Rows are points. A path goes straight from each point to the next, and from the last back to the first. The post is the endless flat space through its rows: a point in 2 columns, a line in 3, a plane in 4, and so on, so that a path can go around it. Count how often the path circles the post. Going back the other way cancels.

Post:
[[ 0.00 -0.09]]
Path (19 x 2):
[[-0.40 -0.29]
 [ 0.17 -0.52]
 [ 0.43 -0.18]
 [ 0.08  0.11]
 [-0.29  0.36]
 [-0.42 -0.30]
 [ 0.13 -0.58]
 [-0.13 -0.23]
 [-0.21 -0.05]
 [-0.06  0.16]
 [ 0.35  0.06]
 [ 0.22 -0.23]
 [ 0.00 -0.23]
 [-0.20 -0.09]
 [-0.27  0.16]
 [ 0.34  0.20]
 [ 0.20  0.00]
 [ 0.07  0.38]
 [-0.46  0.21]]
Times around: 0

Post (8 x 9):
[[ 0.21  0.01 -0.29 -0.33 -0.01 -0.05 -0.10 -0.57  0.19]
 [-0.11 -0.02 -0.05  0.11  0.07  0.67 -0.18  0.23 -0.03]
 [-0.13 -0.05  0.74 -0.56 -0.41 -0.24 -0.09  0.46  0.22]
 [ 0.19  0.02 -0.55 -0.37 -0.16  0.33 -0.20 -0.17 -0.31]
 [-0.26 -0.04 -0.31  0.28  0.61  0.31  0.94  0.18 -0.11]
 [-0.01 -0.07 -0.22  0.22 -0.27  0.02 -0.15 -0.41 -0.34]
 [-0.18 -0.13 -0.56  0.56  0.00 -0.03  0.43  0.10  0.13]
 [-0.19  0.07 -0.30  0.12  0.39 -0.13 -0.03 -0.02 -0.31]]
Path (15 x 9):
[[-0.36 -0.24 -0.53  0.04 -0.02 -0.12  0.01 -0.18 -0.36]
 [-0.25  0.13 -0.15  0.11  0.11 -0.04  0.06 -0.14 -0.13]
 [ 0.02  0.20 -0.12 -0.02 -0.03  0.33 -0.23  0.36  0.16]
 [ 0.32 -0.04 -0.06 -0.04 -0.10  0.17  0.09 -0.32 -0.24]
 [ 0.04 -0.18 -0.40 -0.20  0.12 -0.15 -0.02  0.05 -0.52]
 [-0.32 -0.46 -0.11  0.02 -0.32 -0.39 -0.09 -0.03  0.13]
 [-0.11 -0.24 -0.55  0.42  0.05  0.24  0.15  0.17  0.17]
 [ 0.35 -0.08 -0.23 -0.21 -0.12  0.02  0.03  0.18 -0.55]
 [ 0.09  0.03 -0.15  0.41 -0.06  0.10 -0.17 -0.46  0.12]
 [-0.18  0.13 -0.34 -0.16 -0.13  0.16  0.30  0.42  0.01]
 [-0.31  0.12 -0.26 -0.44  0.02  0.01 -0.44 -0.14  0.11]
 [-0.41 -0.38 -0.03  0.04  0.00  0.09  0.19 -0.26  0.01]
 [-0.48  0.11 -0.34 -0.36 -0.09  0.21  0.00  0.45 -0.39]
 [-0.05  0.15 -0.47 -0.21  0.30 -0.09  0.36 -0.19  0.15]
 [-0.45 -0.11 -0.25  0.09 -0.23  0.06  0.08  0.01  0.07]]
Times around: 0
